Each row of a before or after table is a point. The points were changed in one or more steps. Then noise was added and the rows were shuffled. The steps act on columns, c1 being the first. Name the steps. A step turns or swaps two columns, mirrors them in a line or flattens them onto one, adds a multiple of one to another, or multiplies or shifts one. Angles are multiples of 10 degrees, from the lower column toward the higher: turns from -170 to 170, lines from 10 to 170 but not 90. Use the fewest steps. Two steps may share a column if one is a turn and the other turns, adds or multiplies; they go together, in the order done. Otherwise the lowest column goes first.

Before (10 x 2):
[[-12   6]
 [ 14  13]
 [-10 -20]
 [ 22  45]
 [ 47 -10]
 [ -6  14]
 [ -8  20]
 [ 46   6]
 [-26  -1]
 [ -7  -4]]
After (10 x 2):
[[ 49  24]
 [ 20  60]
 [ -6 -10]
 [-27 -19]
 [ -6  10]
 [ 16  21]
 [-10 -26]
 [ -6  15]
 [ 46  39]
 [-14  -3]]
Steps: add 0.7 times c1 to c2

Before, 14 rows:
[[  4   2  27]
 [ 18  36  27]
 [  2  13   9]
 [ 14  -2  26]
 [-18   4  29]
 [ 12 -19  21]
 [ -7 -16  27]
 [ 15  18   0]
 [-20 -17 -42]
 [-16  -3 -22]
 [  3   1   3]
 [ 12 -12  -4]
 [ -6  -4 -19]
 [ 16  -9 -60]]
After (14 x 3):
[[ -6  14   0]
 [ 21 -12   1]
 [  5 -16   1]
 [ -2  -5   0]
 [-21   4   0]
 [ -8  37   0]
 [  1  19   0]
 [ 14  -2  -2]
 [ 22  -7  -1]
 [  3   2   1]
 [-15  -5   1]
 [ -8 -17   1]
 [ 26 -18  -1]
 [  1   1   1]]
Steps: add -0.7 times c2 to c1; multiply c3 by 0

Before, 13 rows:
[[-11  27 -28  10   2 -15]
 [  8  27   8 -15   3  23]
 [ -1 -15 -17  18   6   2]
 [-11  37  23  12 -22  23]
 [ 27 -19 -22   1 -18  -6]
 [ 42  29   3 -26  20   8]
 [ 16  40  -1  -4 -14   7]
 [ 10  -4  24 -23 -13 -21]
 [ 38   3  12 -37  -1  38]
 [-25 -20  24   9 -37  25]
 [  0   0  16  -5  26   2]
 [ 12   3  14   1 -25   5]
 [ -3  -8  29   4  13 -19]]
After, 13 rows:
[[-17  28  24  46   3 -27]
 [ 10  -1  -9 -32  33  -5]
 [-21  29 -40 -29  27   0]
 [ -9   4 -36 -58  -4  33]
 [-39 -18 -18  34 -23 -15]
 [ 16  -7 -21 -57 -13 -28]
 [-11 -14   8  46   9  -7]
 [ -1  26  -9 -28   5  15]
 [ 34 -17  11 -25 -47  13]
 [  8   5 -14 -20 -32  -6]
 [ 26  35  -3 -25 -29  12]
 [-13  43 -13  -4 -18  -4]
 [ 28  -2 -10 -39  14 -30]]
Steps: add -1.5 times c3 to c4; turn c1 and c3 by -120 degrees; multiply c5 by 1.3; shift c6 by -10

Before (11 x 8):
[[ 23  19  -5 -25  -6 -30  21  45]
 [-39  -5 -24   7  -5   0  25   9]
 [ 11  25 -11 -19 -14  -6   2  38]
 [-19  -6 -34   4  14  26  10  45]
 [-13  10  -3  13  25  25  25  15]
 [ 17  20 -26 -22 -23   3   1  16]
 [  5 -60  34  29  27  21   9  -1]
 [-30  -8 -14  29  43  -9  -6   2]
 [ 25  19   3 -23  -4  18  24  35]
 [-23 -29  31  -7  35  17  -2  10]
 [  8  24   7   0 -30   4   5  43]]
After (11 x 8):
[[-16  27  25   5  -2 -10  -1  11]
 [-38  -7 -20   1   0   8  24  13]
 [  1 -10 -26 -32  -1   6  -2 -30]
 [-21  11  -6   5  -3  27  26  -6]
 [-31  22  24  12   1 -13  -2 -18]
 [-19  17  19  19   1   3   3 -34]
 [ -8  39  31  -7   0  -1  28 -26]
 [-61   4  12 -12  -1  21  10  -5]
 [ 21 -46  -7 -39   0  34  10 -29]
 [-25 -25 -20  10  -3  13  -4  11]
 [-22  11  41  15   2 -38  23 -23]]
Steps: turn c3 and c8 by -130 degrees; turn c1 and c3 by 60 degrees; turn c4 and c6 by 40 degrees; turn c2 and c4 by 50 degrees; multiply c5 by 0

Before:
[[  1  17   3   4   2   5   8   2  20]
 [-19   6   0   5  -1   6   8  -1  11]
 [-14  20  -2   4  10  19  -4  -2   8]
 [ 18  -5   8   4  -3   6   6  18  -6]
 [ 12   3  13   0  -6  -4  -1  -1  -7]
 [ -7  15  -9  10   3  -3  -2   7   8]
 [-14   1   1 -10  22   3  -9  -3  19]
 [-10  11 -19  -7   8   8   6 -11  16]
 [ 21 -12   9   2 -14   3 -12   6   5]
 [ 22 -14   6  14   1  -1  -1  -5   3]]
After (10 x 9):
[[  7  33 -19  -7 -18  16   9  -8   7]
 [-20 -42   7  14  -5   3  -8   1  -1]
 [ 15  18   1   5  -1  11  14   2   6]
 [ 16   3   1 -10 -25  19  -3 -36   3]
 [-16 -36   9   2  19   6 -18  22   3]
 [  7  45  -9  10   3   8   0  -9  -3]
 [ -4  51   3   5   0  20   7  -5   5]
 [-19 -14   8   4  18  -6  -1  -4   6]
 [-11  10  13   0   5  -7  -5  11  -4]
 [ 14  60  -2   4 -12   9   1 -16  19]]
Steps: mirror c1 and c7 in the line at 100 degrees; multiply c2 by 3; multiply c5 by 2; turn c5 and c8 by -120 degrees; swap c6 and c9

Before (9 x 12):
[[-12 -30 -42 -33   5  -3  -8  18 -21   6 -16  21]
 [-23 -19  11  -3   2  25  11  -9   8  10  -2   5]
 [ -2 -26  11  -6 -44   3 -34  -1 -12  13   4   9]
 [ 29   4  13 -58 -17  13  -8   9 -24 -26 -11   8]
 [ 11   1 -24 -25  36 -18  14   7   6  32   3   2]
 [ 36  21  -5   4  16  -3  35   6   9  24  -9  22]
 [ 17  17  10   6  -7  -9  14 -17 -51  20  -6 -10]
 [ 18   9 -24  10  -6  12 -21  29  31  -2  -8   6]
 [-20   2  26 -11 -24 -36  -2  37  -3 -10  23  -9]]
After:
[[ 27   4 -59   0  16  -7  13  16  24 -18 -13  -1]
 [ 26   5  19  23   1   3 -40  15   4  -4  -6  -2]
 [  0   3 -17 -22   4  31  11   1 -16 -14  21   1]
 [ 26  16   1   4 -17 -19   7  14 -29  16  -8  -4]
 [ 10   0 -21  29 -22   6   5   6 -22  28   2  -3]
 [ -1 -32 -24  50  -1   6  17   1  15   2 -15   7]
 [-23 -17  -5 -12  -8 -26 -10 -13   2   5  -2   3]
 [  5  19   5 -10 -18  -1  52   2  14   7  -7  -3]
 [ -3 -28  -4 -11 -21  19  -4   0  31 -10   3   5]]
Steps: flatten c1 and c8 onto the line at 30 degrees; flatten c2 and c12 onto the line at 170 degrees; turn c3 and c4 by -100 degrees; multiply c5 by 0.4; turn c5 and c10 by 60 degrees; turn c6 and c7 by 140 degrees; turn c7 and c9 by 120 degrees
